Each row is a point. The points of each table are mixes of a few directions, plus a little noise. How many directions does each table use, and how many do they share? Where both have some left over, give the other angles between the two spaces (their principal angles), to ten degrees, smallest first.

First (7 x 3)
[[  6  14  16]
 [ -5 -10 -12]
 [  5  10  11]
 [ 14  29  33]
 [-15 -31 -35]
 [ 18  39  44]
 [-23 -50 -57]]
Second (5 x 3)
[[-16 -33 -38]
 [-14 -30 -34]
 [  2   4   5]
 [  6  11  13]
 [ 22  47  54]]
Directions: first 1, second 1, shared 1

First (6 x 6)
[[-16   1  19 -17  -5 -10]
 [ 51  -3 -59  55  17  34]
 [-23   1  26 -25  -8 -15]
 [-14   1  17 -16  -5 -10]
 [-27   2  31 -29  -9 -18]
 [ 30  -2 -34  32  10  19]]
Second (7 x 6)
[[  4  -2  -5   4   7   1]
 [ -2   3  11 -31   2 -10]
 [ 59  -9 -21 -25  14  32]
 [  0  30 -22  40 -41  -1]
 [-57 -35  60  13  -7   5]
 [ 12  24 -40  13  14 -19]
 [-17 -12  19 -15  12  -8]]
Directions: first 1, second 4, shared 1

First (7 x 9)
[[ -6   8   9  15  10 -10  24   0  14]
 [ -6  -2  -1  11   6   5   3   0   3]
 [ 25  17  11 -46 -21 -36   6  -1  -8]
 [ 22 -13 -19 -52 -33  14 -60   1 -37]
 [-10  -6  -3  19   9  13  -1   0   3]
 [ -5   6   7  12   8  -7  19  -1  10]
 [-21  -8  -3  41  21  20   9   1  13]]
Second (8 x 9)
[[ 10 -18 -14   3 -18  -4  14  27  -9]
 [ -5  31  44 -16  45  35 -14 -46  25]
 [ -3   1 -31  14  12 -16  14   4 -20]
 [  7  -2  -5  15 -17  -9  -2  38   6]
 [ 13   4 -14 -25  20  20  15 -34 -16]
 [ -5 -15  -1  -5 -21  -9  -3  -2  -4]
 [  5   3 -20   2 -24 -17 -14  12  -3]
 [-23  -4  41  11   3   0 -10   0  22]]
Directions: first 2, second 5, shared 0; angles 30, 90

First (11 x 14)
[[-16  -4   5 -25   4   6   7   9  17  30  11   3 -15  11]
 [-16 -20  18  -7  -6   5  -2  -5  31  18  29 -27 -10  11]
 [ -5  -3   2  13   4   3  23 -15 -18 -31  -1  -6  18   5]
 [ 15  -8   7  26 -14  -7 -26 -10  10 -15   8 -24   6 -10]
 [-10   3  -3 -14   9   5  18   3  -7   5  -3  12  -1   7]
 [  5  11 -10  -6   5  -1   2   8 -12   2 -15  19  -1  -4]
 [ 27  -4   3  28 -20 -12 -49  -2  16  -4   4 -21  -1 -20]
 [  7   2  -2   6  -2  -3  -7   0  -3  -5  -4   0   2  -5]
 [ 16   8  -8  18  -3  -6  -8  -4 -16 -21 -14   4  11 -11]
 [-21  -4   6 -33   7   8  11  12  20  38  13   6 -19  14]
 [ -1  19 -17  -8  17   2  31   4 -38 -16 -27  34  11   2]]
Second (8 x 14)
[[  0  -4  -8  -3  -2   9   7   1  -1   3 -10  13  -6   6]
 [ -4   4  15   5   5 -13   0   2   2  -5   5 -23  14  -5]
 [ -2 -10   7   4   0 -13  13   8  -5  12   8  17  24  -1]
 [ -9  -8  12   2   1 -11  28  12   1   2 -13  -6  24   9]
 [ 24  12 -32  -9  -9  27 -58 -27  -2  -8  31  23 -60 -11]
 [-19   6   5   4  15  10   8  10  -2  23 -33  -3  15 -14]
 [  3   0  12   0  -5 -14   9  -1   7 -25   5 -32   3  13]
 [  7  -1 -10  -4  -5   7  -7  -6   0  -4   5  10 -15   4]]
Directions: first 3, second 4, shared 0; angles 40, 50, 90

First (10 x 20)
[[ -6  -3  -2   2   8  -8  -1  -6  -7  -2   1   0   0  -5   1   2  -4  -3
    0  11]
 [-10  10  -3  12   1  -5  10   6  -3 -14  -5  -2  11  -7   3   8 -11   0
  -13  -3]
 [  7   2   3  -1  -9   3  -4   0   0  -3   5  13   5   5   3  -5  -4  -4
    0  -9]
 [  2  -8  -2 -16   8  17   6   8  21  27 -14 -38 -27   5 -15   1  34  22
   13   5]
 [ -6  -8  -2   0  13 -11  -5 -12 -10   2   3   0  -4  -6   0   2  -3  -5
    4  19]
 [-11  -1  -3   7  11 -13   2  -7 -10  -7   0   0   3  -9   2   6 -10  -5
   -5  14]
 [-15  15  -6  13   2   2  22  17   7 -12 -15 -21   7  -9  -2  13  -2  12
  -18  -8]
 [ 27   9  12   1 -36   5 -18  -1  -8 -19  24  60  27  17  17 -18 -24 -23
   -1 -36]
 [ 26 -33   9 -36   4  12 -31 -21   8  44  13   0 -37  19 -12 -21  34   0
   42  18]
 [-14  18  -5  16  -2  -1  20  16   2 -18 -12 -11  14  -9   2  12 -10   7
  -21 -11]]
Second (9 x 20)
[[  3  -5  -9  -4  -6  13   7  -4  17   1  -6 -21 -19 -11  -5  14  25  20
   -3   0]
 [ 15  -8  -2 -13 -13  12  -5 -11   5  11  15   6 -24  -5  -3   1  29  -6
    5  -4]
 [ 17  -9   8  -7  -9   5 -19  -3   6   1   1  17   9  18   6 -13 -12   7
   16  -5]
 [-21  11  13  11  28 -24   8  42 -16  15   2   8  34  16   9  -8 -44 -21
   15  12]
 [  7   3   2  -1  -9   9  -3   2   9  -5  -9  -2   5   9  -1  -5  -1  12
   -1 -13]
 [ 13  -2   0   1 -18   6   0  10   9  -3  15  20   5  -3  14  10  -3   0
    7  -8]
 [-12  -4  -1   3  18 -11   0  -3  -6   2  -9 -13   1  -2  -3   1  -7   4
    2  18]
 [ 15  14   4  -9 -26  20   3   2   2   2  10  12  -9   7  -8 -14  25 -16
  -13 -38]
 [-37  -1 -14  20  35 -30   7 -34 -27 -25 -18 -26  -2 -29  -8  13 -11   1
  -28  37]]
Directions: first 3, second 6, shared 3

First (8 x 32)
[[  7   9 -11  11  -5 -10 -15   9  -5  -5  19  -2  -2 -10  -6  -7 -15  -2
    4   5  -8  12   0   3 -16   3  -7  19   0  14  10 -14]
 [-26 -14   9  -3 -12  20  34 -41  14  12 -35  10   7  19  -5  11  29 -25
    2 -23  13 -13   0   0  33 -19   8 -18  -6 -41 -26  31]
 [  2  10 -16  20 -15  -9 -12  -1  -4  -4  21   0  -1 -10 -14  -7 -15 -14
    8  -2  -9  16   0   5 -14  -4  -9  29  -3  10   8 -13]
 [  5  -2  -4  19 -10  -1  -8   3  -5  -3  18  -3  -1  -1  -2  -2 -14   2
   -4  -6   5   0  -1  -4 -15  -2  -4  26  -3  17  10 -15]
 [  9   9  -6  -2   5 -10 -13  14  -4  -5  12  -2  -3 -10  -1  -5  -9   4
    4  10 -10  10   0   3 -10   7  -4   4   3  10   8  -9]
 [-15  -4  14 -39  19  10  25 -13  13   9 -44   7   3  10   7   9  36  -4
    5   4  -3  -9   3   4  38  -1  11 -56   4 -41 -25  37]
 [ 33  -7  11   6  18  -6 -30  50 -18 -11  36 -16  -7  -4  25  -3 -32  53
  -24  16  14 -14  -3 -18 -41  24   0  20   5  60  34 -40]
 [-14  -2   3 -13   0   7  18 -20  10   7 -25   6   3   6  -3   5  21 -15
    6  -5  -2  -2   1   5  24  -8   4 -23  -1 -30 -18  23]]
Second (10 x 32)
[[  9   9  -9  23  -9 -20  -8  23 -13 -11  28 -17 -12   9  -3 -23   6  12
  -18  -7  -1  -3   8  -3 -24   8   3  25  15  16  18 -52]
 [ -8  13   9 -18  19  10  -6 -25  15  -8 -18  21  11 -17  -7  15   3 -30
   16  11 -11  17  -6   8  28 -11 -10 -33 -14 -13  -7  54]
 [  9  16  -9  14   4 -24 -14  29  -9 -21  25 -20  -8   1  -5 -27  10  17
  -18  -2 -10   4   5   0 -18  14   0  13  21  21  21 -49]
 [  6  12  -6  13   0 -16 -10  18  -7 -14  20 -12  -7   2  -4 -19   7   7
  -13  -2  -6   3   4  -1 -14   8   0  12  12  13  15 -34]
 [ -8   1   8 -34  25  13  -1 -16  18   0 -31  12  16 -18   1  17   0  -8
   19  12 -10  13 -10   7  32  -1  -7 -40  -9 -10 -15  58]
 [ -3  22   4 -12  22  -2 -14 -12  10 -18  -5  12   6 -17  -9   2   8 -22
    7  10 -16  21  -4   7  20  -5 -11 -27  -4  -2   3  32]
 [ -7  -8   5 -30  18  11   3  -7  13   6 -28   4  13 -12   5  14  -2   6
   15   9  -4   5  -9   4  23   4  -3 -28  -3  -7 -15  40]
 [ -7 -37   6   5 -29  28  29 -25  -2  40 -18  15   0  16  12  28 -20  -4
   13 -10  29 -25   0  -8  -2 -16  11  16 -21 -22 -25  21]
 [  5  -2  -4  31 -26  -5   4   3 -14   5  24  -2 -13  16  -1  -8  -3  -4
  -12 -11  11 -12   9  -6 -25  -7   6  33  -1   3   9 -37]
 [  3 -26  -5  11 -24   3  17  12 -10  22   3 -13  -6  18  11   0 -10  26
   -6 -11  19 -23   4  -8 -21   5  12  29   4   1  -6 -32]]
Directions: first 3, second 3, shared 0; angles 30, 40, 50

First (9 x 32)
[[  7  14  -4 -18 -60   5   8   8  -5  17 -17 -21  12 -12 -27 -15  12  26
   44   6  16 -22   0 -24  43 -17 -32 -22   7   6  12   9]
 [  5 -20  20  18  35  -7 -14  -7 -16 -10  -8  28 -18   6  16  -3  -8 -32
  -39  14 -28  31  -9  34 -33  15  18  11 -10   3  -1  -7]
 [  1 -19   9  11  37  19 -14  -5   5 -23  17   5 -14   1  12  19  -4 -22
  -33  -5 -19  13  29  21   1   6  23   2  -1 -26 -12 -15]
 [  2   8   0 -16 -19  -3  16   7  -6  14 -19 -11   5 -15 -20  -7   5  20
   39  -4   9 -18  -6  -7  35  -1 -26 -20  -4   2  -2  11]
 [ 12  -9   8 -16 -52   8 -12  -2  23  12 -33 -26  13   7 -16 -22  11  26
   21  -8  18 -23  14 -41  11 -32 -23 -22  24   3   8  -8]
 [-18   1   4   8  35 -28  -7   0   6  -7  37  13 -16   7  26   8  -2 -22
  -20   2  -3   4 -12  16 -21  24  27  26  -7  17 -10 -11]
 [  2  25 -27   5 -27  12  12   3 -13   3  13  -1  16   1  -7   5  -1   6
    4  11   8   7  -7  -8  -5  -8  -4  10  -1  -1  17  16]
 [ -6 -10   9  11  31  -5 -13  -3   3 -14  23  11 -15   6  19  10  -3 -24
  -29   2 -13  12   6  19 -14  13  24  15  -3  -1  -8 -14]
 [ -3  11 -19  -3  20  -2  24   1   5   8 -14   1  17   1  -4   5 -10  20
   14 -18  12  -4 -15  -9 -18   1  -7  -1  -4  -4  -4  19]]
Second (10 x 32)
[[-24  -2  27 -21  14 -41  -2  11   8   3  29  -9 -28 -20   4   0  13  -7
   33  -5   5 -34  -4  13  58  31  -1  -7 -10  23 -26 -17]
 [  8 -19  15  -1 -22  -2 -24  -9  21   3 -20  -6   2  19   7 -19   4   3
  -15  -1   5  -2   6 -23 -28 -21   2   1  20  11   7 -16]
 [ 12  26 -43  22   2  45  24   0 -34 -10  11  13  21  -4 -10  25 -13  -3
  -18  13 -12  35   2  17 -15  -5   4  11 -13 -33  20  30]
 [  5  -6   0  -1  13   0   8  -3   5   6 -29   3   8   4  -3  -6  -7  11
    3 -12   2   1  -8  -5 -19  -4  -7  -7   1  -3  -2   8]
 [-13   6   6  -9  15 -17   8   8  -4   1  19  -1 -13 -16  -1   7   4  -4
   20  -2   1 -14  -4  14  35  22  -2  -4 -12   6 -15  -1]
 [  4 -27  26 -10  -5 -19 -19  -8  31  11 -40  -6   0  17   6 -26   3  12
    0 -15   9 -14  -4 -26 -28 -15  -6  -9  18  17  -5 -16]
 [-12  18  -7   0  -1   0   6   9 -17  -8  47   0 -12 -18   0  18   6 -15
    8  14  -5  -2   5  20  42  20   7   7 -14  -2  -3   0]
 [  8 -17   8  -6  22  -7   8  -6  16  13 -56   3  11  10  -3 -15 -10  21
    7 -23   6  -4 -14 -14 -35  -9 -13 -14   5   1  -8   7]
 [  4  35 -44  24 -11  44  16   4 -41 -18  49  10  11 -11  -7  33  -5 -17
  -20  28 -15  34  12  25  12   3  12  19 -15 -29  22  22]
 [  7 -15  12   2 -27   1 -25  -8  17   0 -10  -5   1  18   7 -17   5  -1
  -17   3   3   0   9 -21 -24 -20   4   4  19   9  10 -17]]
Directions: first 6, second 3, shared 3

First (10 x 32)
[[  7   9  -5  17 -10  -8  34  21  19  10 -17 -10  14   6   8   3 -16   5
    6  -6 -11   0  31   4  19  -2   2   8  -2   7 -27   4]
 [  8   4  11 -22  18  -1 -15 -22  -4  -3   4  12  -2  -3   1  -9   8  10
    5   9  -7  -5  13  10  -4   9   9 -27  -7   6  23  -3]
 [  1  -1   7 -17  10   4 -12 -20   9 -15  -3  16   7  -1   1  -9  -1 -17
   15  11  -6  -7  -4 -10  -2   0   3  -9 -10 -10  23  -4]
 [  9   2  -7 -13   9   5 -20 -27   5  -4   5   9   9   5   0 -15  11 -14
    5  -5  -3 -19 -22   1  -4  -4   6   1  -6 -10  15  -3]
 [ -9 -21  -7  20 -15  10   7  60 -16  20  14 -14 -13 -14 -23  14 -17   5
  -19  -4  14  27  -1 -21  -1  -8  -1  19  18 -10 -23  -5]
 [  4  18 -16  24 -15 -20  28   9  12  -5 -22 -26   3  12  13  21  -3  10
   14  -1  -7   8  10  15   6  -2  -4  11  -2  22 -50   6]
 [-13  11  17  -3   0  -9  11 -37   7 -18 -14  11   3  10  24  -3   8  -4
    3   0   0 -14   2  12   5  10 -16  -7  -7   7  24  12]
 [  1 -23 -17  16  -9  17 -11  56 -30  41  32 -17 -17 -13 -31   2  -3  17
  -41 -22  19  16 -14  -7  -6  -9   6  21  26 -11 -21  -7]
 [ -5   1   8  -6   3   0  -2 -18   2  -7  -2   9   2   2   7  -6   4  -5
    0   0   1  -8  -3   1   1   3  -5  -4  -3  -2  18   3]
 [ -3  -1   8 -17  10   0 -20 -22  -4 -19   2  10  -7  -3   0   1   8  -7
   13  17   1   3 -12  -4 -13   3   0 -15  -6  -1  19  -4]]
Second (11 x 32)
[[  6  -6   8   4   0   7  22  28   7  26   0   6  11  -5  -4 -13 -17  10
  -15 -11  -7  -4  39  -1  21   1   7  -1   4  -5   6   0]
 [ 23   4 -31   4   0   1 -11   8   9   8   2 -14  11   5 -11  -3   1  -8
   11  -6  -8  -6 -18  -2  -3 -13  16  16  -2  -5 -34  -9]
 [ 16 -12 -12  -9   7  17 -15  12   9  13  11  10  16  -4 -18 -21  -9 -19
    2  -6  -6 -11  -9 -19   4 -13  17  11  -1 -25   7 -10]
 [-15  -5  -9  21 -15  -4  -3  16 -26   5  11 -21 -23  -1  -5  21  11  13
  -22  -9  21  16 -27   6 -13   0 -14  17  16   9 -23   4]
 [-25   4  27 -13   6 -11 -11 -34 -19 -28  -1   7 -25  -4  14  15  17  12
    0  19  12  12  -5  11 -17  17 -19 -27  -2  16  30   7]
 [ -5   4  16 -13   9  -2  -5 -28  -2  -7   0  13  -1   1  10  -8   9   5
   -3   1   0  -9   6  11   0   9  -5 -16  -4   4  28   5]
 [ -2  -1   0   8  -2   1  -1   8 -23  26  16  -9 -14  -1  -3  -3  12  28
  -35 -22  11  -3   2  21   0   7  -3   1  15   9   0   6]
 [-19  -7  12  -6   0   2 -12 -17 -10 -18   4   9 -11  -2   3   5   7 -10
   -1   8  13   4 -22  -8 -12   3 -13  -2   1  -5  24   3]
 [ 24  10 -19   5  -1  -1  18  10  35   4 -19  -2  31   8   1  -9 -18 -17
   26  -1 -23 -12  18  -8  18 -11  17  11 -13  -7 -27  -5]
 [-13   4  19   0  -4  -2  23 -23  21 -15 -19  19  17   9  22 -11  -7 -20
    6  -2  -4 -17  11  -5  18   5 -15   3  -9  -7  29  12]
 [  9   4 -12  -1   2 -10  -7  20  -1 -14  -5 -18 -11  -7 -11  27  -5   8
   29  29  -7  31   7  -5 -15  -3  12 -13  -5  15 -39 -13]]
Directions: first 6, second 6, shared 6

First (8 x 32)
[[ 32 -15  11  24  -8 -16 -25  -3   7  16   1 -21 -14  23  19 -17  -2   7
   -3 -23  -3   3  19  28  28 -15  16  14   3 -16   4  20]
 [-30  13  -3  -3 -12   9  -1   5  -5 -10  -6  13  11  -3 -13  21   6  -8
  -13   5  -4  14 -13   2   1   8 -15  -7 -12  18  -5  16]
 [-21  11   9 -11  -2  18   7   3 -12  -4 -12  25  14  -1 -33   4  -6 -11
  -10  24   8 -12 -14 -14 -18  16 -15   4 -19   6   1  -6]
 [ 11  -3  -3  -8  11  -4  18 -14   1   0   1  -8   0   2   4 -12   2  11
    9  -3  -6  10  -8 -17  -9  -2  16  -1   8 -13   5 -11]
 [ 13 -11  -7  18  -4 -12 -26  18  13   4  15 -15 -16 -10  32  11   0  -3
    6 -16   3 -13  30  31  25 -14  -6  -3  16   9  -8   7]
 [  4  -5 -17 -12  17  -3  14   6   8  -7  15  -5  -6 -25  19   7   0   3
   21   3   2 -11   7 -12 -11  -4  -1 -15  22   5  -4 -27]
 [-28  13   2  -7  -9  13   1   6  -8  -8  -8  19  12  -4 -22  15   1 -11
  -12  14   3   1 -13  -4  -7  12 -16  -2 -16  15  -4   6]
 [ 21  -4  10  -2   7  -4  12 -19  -4   8  -7  -7   1  18  -7 -27  -2  12
    2  -3  -4   9  -9 -14  -7  -1  23  11  -2 -24  10  -5]]
Second (10 x 32)
[[  4  -3   2  -4   6   5  -1   8  -1   2   2   8  -2 -10  -5  -2  -8  -6
    6  12  11 -26   8  -4 -10   3  -8   2   2   1  -1 -18]
 [  8  -7   4  -9  14  10  -3  18  -2   5   5  17  -4 -21 -10  -5 -18 -13
   14  27  24 -57  17  -9 -21   7 -17   4   4   2  -2 -38]
 [  5  -4   2  -5   8   6  -1  10  -1   3   2   9  -3 -12  -6  -3 -10  -7
    8  15  13 -31   9  -5 -12   4 -10   2   2   1  -1 -21]
 [ -7   6  -3   7 -11  -8   2 -15   2  -4  -4 -14   4  17   8   4  15  11
  -11 -22 -20  46 -14   7  17  -5  14  -3  -4  -1   2  31]
 [ -6   5  -2   6 -10  -7   2 -12   1  -3  -3 -11   3  14   7   3  12   9
   -9 -18 -16  38 -11   6  14  -4  12  -2  -3  -1   2  26]
 [  3  -3   1  -3   5   4  -1   7  -1   2   2   6  -2  -8  -4  -2  -7  -5
    5  10   9 -21   6  -3  -8   2  -7   1   2   1  -1 -14]
 [ -7   6  -3   7 -12  -8   2 -15   2  -4  -4 -14   4  18   9   4  15  11
  -12 -23 -21  49 -15   8  18  -6  15  -3  -4  -1   2  33]
 [  9  -8   4  -9  15  11  -3  19  -2   5   5  18  -5 -22 -11  -5 -19 -14
   15  28  26 -60  18 -10 -22   7 -18   4   5   2  -3 -40]
 [ -8   7  -3   8 -13  -9   3 -17   2  -5  -4 -16   4  20  10   4  17  12
  -13 -26 -23  54 -16   9  20  -6  17  -3  -4  -1   2  36]
 [ -1   1   0   1  -2  -1   0  -2   0  -1  -1  -2   1   3   1   1   3   2
   -2  -4  -3   8  -3   1   3  -1   2   0  -1   0   0   6]]
Directions: first 4, second 1, shared 1

First (11 x 32)
[[  2 -15  22   7  21 -15   9  20  -7   6  19  20  -3 -14 -21 -17   5 -37
   34   6  -9 -13   5 -60   4   3   9  -9 -20 -22   7  26]
 [  0   3  -5  -1  -4   3  -2  -4   1  -1  -3  -4   0   3   4   4   0   7
   -7   0   2   3  -1  11  -1   0  -1   2   4   4  -1  -5]
 [  0   4  -6  -2  -6   4  -2  -5   2  -2  -5  -5   1   3   6   5  -1  10
   -9  -1   3   4  -1  16  -2  -1  -3   2   6   7  -2  -7]
 [ -1  10 -15  -5 -15  11  -7 -15   4  -4 -14 -14   2   8  14  12  -3  27
  -25  -4   7   9  -4  42  -3  -3  -6   7  15  15  -4 -18]
 [  0   3  -5  -1  -5   3  -2  -5   1  -1  -5  -4   0   3   5   4  -1   8
   -8  -1   2   3  -1  13  -1   0  -2   2   5   5  -1  -6]
 [  0  -4   6   2   5  -5   3   5  -2   2   5   5  -1  -4  -5  -4   2 -10
    9   1  -3  -3   1 -16   1   0   3  -2  -6  -6   2   7]
 [  0   3  -4  -2  -5   3  -2  -4   1  -1  -4  -4   1   3   4   3  -1   7
   -7  -1   2   2   0  12  -1   0  -2   2   4   4  -1  -6]
 [  1 -14  22   6  20 -14   9  20  -6   6  18  19  -3 -12 -20 -16   5 -35
   33   5  -9 -11   5 -57   4   3   9  -9 -20 -21   5  25]
 [  0   5  -7  -2  -7   5  -3  -7   2  -2  -6  -7   1   4   6   5  -2  12
  -12  -2   3   4  -2  19  -2  -1  -2   3   7   6  -1  -9]
 [  0   7 -10  -4 -10   7  -4  -9   3  -3  -9  -9   1   6  10   8  -3  17
  -16  -2   4   6  -2  28  -2  -1  -4   4  10  10  -3 -12]
 [  0  -3   3   1   4  -3   2   3  -1   1   3   4  -1  -2  -3  -3   1  -7
    6   1  -2  -2   1 -11   1   0   1  -2  -4  -4   1   4]]
Second (8 x 32)
[[  7   7 -12  -2 -17   3  -3  -3   2  14   2  -9   1   2   3 -10   4   1
   -3   0  -4   3  -7  10   5  -8 -10  -2  -9   1  -1 -13]
 [  0   4   6  -7  10  -5  -1  13  21  10  16  -3  -2  16  -3  -8  14  -1
   12  -3 -15 -13   7  -3  11   0   7  -3  -6 -10  -3   9]
 [  2  -5 -26  15  13  -8  11  -8   9   3  13 -26  -3   1 -15   5  11  27
  -21  -6 -11  -4   1  -9 -10  11 -18   2  20  15  39   3]
 [  0   4  -2 -10 -12   8  -4  -1  -4  -2  -7   6   1   1   8  -2  -4  -6
   -1   5   7   6  -4  11   2  -6  -3   1  -4   3  -7  -6]
 [-12 -19  22  18  17  -2   7 -13 -39 -37 -28  21   2 -32  -2  29 -30  -4
   -5   2  28  12   4 -17 -24  15  15   7  21   6  -2  10]
 [  2   6   6  -9  -6   2  -5   8   9   9   4   4   0   9   4  -9   5  -8
   11   1  -5  -4   0   5  10  -6   4  -3 -13  -9 -13  -1]
 [  3   0   7   7  -4  -4  -1  -1  -4   7  -1   1   1  -6  -1  -3  -3  -6
    8  -3  -1   0  -2  -3   3  -2   6  -3  -8  -9 -11  -3]
 [ -2   4  -1 -13  -2   7  -3   5   6  -3   1   5   0   9   5  -2   3  -3
    0   4   1   0   1   7   3  -3  -2   1  -1   3  -1   2]]
Directions: first 1, second 4, shared 0; angles 40
